Each row is a point. A path goes straight from each point to the next, and from the last back to the first. The post is the endless flat space through its rows: a point in 2 columns, a line in 3, a plane in 4, and so on, so that a path can go around it. How many times does the path go around the post? Going back the other way cancels.

Post (1 x 2)
[[ -8.6 -15.6]]
Path (30 x 2)
[[ -9.0 -34.2]
 [  5.5 -31.6]
 [  4.5 -17.9]
 [ -0.4 -29.5]
 [-18.8 -39.3]
 [-33.5  -8.0]
 [-12.9  14.6]
 [ 22.1   8.1]
 [  1.1 -21.6]
 [ -9.3 -27.3]
 [-27.4 -36.1]
 [-20.4 -10.2]
 [ -9.6   7.4]
 [ 16.6  -1.9]
 [  4.7 -27.5]
 [-20.3 -51.1]
 [-22.8 -22.7]
 [-29.3   4.0]
 [  1.1  15.0]
 [ 19.4 -14.0]
 [  5.9 -36.1]
 [-24.6 -42.3]
 [-43.4 -22.1]
 [-11.8  -4.5]
 [  0.0   5.8]
 [ 22.3 -24.8]
 [  8.3 -14.8]
 [  2.9   5.0]
 [-25.4   1.3]
 [-40.2 -22.6]]
Times around: 3

Post (7 x 8)
[[ 26.8   9.5  15.3  11.5  16.2  -6.7  16.8   4.4]
 [  1.1  33.5 -27.9  13.7  -6.1 -32.3  -6.7   1.4]
 [  9.2  32.3 -19.5  -6.0 -18.5 -24.3  35.8  19.2]
 [ 14.6  -4.3  11.6  19.6  -6.8  19.3  -8.1  -0.7]
 [  8.7 -21.2  11.8  20.6  13.6   5.9   3.6   9.5]
 [  4.1   1.7  -5.7 -13.3  -3.9  10.5 -10.1  -1.5]
 [-27.1 -30.3  36.2 -21.5   8.4   9.1  -8.6 -45.4]]
Path (25 x 8)
[[ 29.7 -12.8  32.7  -0.3 -12.0  44.0  17.6 -28.6]
 [  4.8  10.8  22.9 -10.5 -18.7  37.6   2.6 -29.1]
 [ 26.9  42.8 -11.0 -12.3  13.7  -4.6   8.7  36.2]
 [  4.1 -29.9  21.5  30.4  -6.5   7.9 -14.3   7.4]
 [ 35.4 -22.3  33.2 -22.0   5.6  24.7  47.0   6.1]
 [ 17.8  14.3  15.4  17.8  -2.5  20.7  19.9  -7.6]
 [-11.5  41.8 -20.1  19.1 -29.7 -10.1   2.5  28.7]
 [-23.5 -43.2  35.8  -9.9   2.5  15.8 -21.0   2.8]
 [ 32.9 -26.3  27.2 -11.3   9.0  39.2 -19.7 -13.0]
 [ 34.9  31.8   1.1  -6.7  28.4   2.4  29.0 -20.7]
 [ -4.8   7.3 -10.3  51.4  14.4  -6.6   4.2   7.6]
 [-11.4   1.1 -20.9   8.4  13.4 -42.4  21.0  49.6]
 [ -4.1  12.6  -3.0  15.6   2.7 -44.7   8.2  -2.6]
 [  7.7   8.7 -41.5   8.4  17.8 -25.8   0.5   1.9]
 [ -1.7 -18.0  -8.7 -33.4  35.0   6.5  26.6  16.0]
 [-20.4  -6.6  44.2 -13.9  12.6  15.9  -7.0 -28.9]
 [ 58.1  63.2 -32.0   6.7 -52.5  14.5  -5.4  42.4]
 [  1.2 -13.3 -13.0  29.5  -0.6 -12.5  -9.4   5.7]
 [ -3.1  -7.5  23.5 -10.3  16.1  14.9  16.8 -40.8]
 [-15.9 -41.2   5.0   8.5  -0.8  24.3  20.4  29.1]
 [ 15.3  28.8  11.2 -31.5  -5.4 -12.5  30.7  16.8]
 [ 32.4  17.5   7.9 -33.6 -10.0 -19.6  19.5  -0.8]
 [ 39.4  26.9 -29.6  10.9   8.3 -19.4  23.2  22.7]
 [ 20.6  -1.9  -6.4  12.1 -13.7  -9.0   3.2   2.7]
 [ 38.7   5.2  24.9 -36.5  10.9  -9.8  17.2  -1.2]]
Times around: 5
